Each row is a point. Each copy is the shape, with its points in the same order, turned, moved and blurred by noise. Say if it was mirrored as well.
In the rows, zero is written as 128.

Shape (7 x 2)
[[ 61 138]
 [129 107]
 [146 174]
 [146 102]
 [170 145]
 [110  92]
 [123 141]]
Copy 1 (7 x 2)
[[207 168]
 [155 111]
 [109 162]
 [146  92]
 [101 121]
 [182 102]
 [147 139]]
Copy 1 is: mirrored
Copy 2 (7 x 2)
[[ 86 178]
 [109 109]
 [166 135]
 [115  90]
 [154 103]
 [ 81 113]
 [130 135]]
Copy 2 is: only turned
Copy 3 (7 x 2)
[[178  75]
 [118 109]
 [163 165]
 [102 121]
 [124 169]
 [117  87]
 [147 123]]
Copy 3 is: mirrored
Copy 4 (7 x 2)
[[ 85 177]
 [104 105]
 [166 132]
 [112  87]
 [158  96]
 [ 81 110]
 [127 132]]
Copy 4 is: only turned

Shape (8 x 4)
[[152 115 110  93]
 [111 175  96 171]
 [154 168 143 112]
 [120 145  98 212]
 [136 103 105 140]
 [109 106 137 155]
 [118 116 172 108]
 [ 81 111 160  92]]
Copy 1 (8 x 4)
[[135 110 108 121]
 [ 90 198 149 118]
 [125 139 132 179]
 [127 211 172  94]
 [141 136 134  97]
 [116 133 176 101]
 [113  91 168 133]
 [ 72  78 160 125]]
Copy 1 is: mirrored
Copy 2 (8 x 4)
[[162 132  93  96]
 [ 94 181 113 152]
 [168 167 132 124]
 [ 80 138  99 187]
 [131 115  94 126]
 [118  99 134 133]
 [160 112 156 109]
 [133 116 163  78]]
Copy 2 is: only turned
Copy 3 (8 x 4)
[[143 124 156 100]
 [114 176  99 164]
 [137 129  94  87]
 [160 181  91 197]
 [159 139 154 145]
 [147 106 132 172]
 [134  69 120 132]
 [ 93  76 145 143]]
Copy 3 is: mirrored

Shape (11 x 8)
[[ 58 133 142 176  90  67 153 120]
 [175 156 122 119 170 102 126 127]
 [ 98 125 118 172 112  64 111  95]
 [117 157 130 113 137 168 169 140]
 [ 65 152 137 151  65  64  87  87]
 [130 120 146 114 133 146 134 186]
 [163 136 148 149 130 173 148 144]
 [120 169 153 148 179 189 137 185]
 [117 117 156 139 167 158 126 124]
 [134 134 158 101 156 126 147 130]
 [137 124  92 113 158 145 131 137]]
Copy 1 (11 x 8)
[[ 54 116 173 141 135  72 201 140]
 [167 129 110 148 108  79 104 114]
 [ 71 143 132 155 155  75 166 106]
 [164 113 155 128  86 142 162 146]
 [ 34 184 165 155 135  87 174 121]
 [119  83 134 137  78 142 112 149]
 [164  95 153 177 113 149 125 139]
 [173  71 173 150  58 151 133  90]
 [140  99 161 124 128 149 119 101]
 [149 116 146 105 108 113 113 141]
 [154 116  94 135 108 139 137 117]]
Copy 1 is: mirrored
Copy 2 (11 x 8)
[[ 74 156 170 188 178 169 149  83]
 [151 123 111 128 101 101 112  94]
 [103 130 133 187 137 184 132  74]
 [115 146 165  99 134 112 128 157]
 [115 160 155 218 134 204 176  95]
 [132 113 123 112 172 102 155 150]
 [113  94 145 131 131  95 115 168]
 [166 108 178 103 177  93 101 164]
 [131  82 168 110 137 136 132 130]
 [128 117 149 108 120 104 154 109]
 [131 124 111  91 127 142 115 133]]
Copy 2 is: mirrored
Copy 3 (11 x 8)
[[123 170 142 124  84  92 208  81]
 [129 140 121 132 201 115 118 155]
 [157 190 104 137 119  95 160  89]
 [102 111 158 121 133 155 148 161]
 [183 202 117  78  88  90 156  87]
 [111 108 158 147 123  88 110 182]
 [153  85 156 154 151 131 138 169]
 [113 132 175 166 131 150 140 221]
 [130 138 160 168 130 151 118 137]
 [122 127 162 127 157 122 112 128]
 [106 116 102 145 147 132 102 156]]
Copy 3 is: only turned
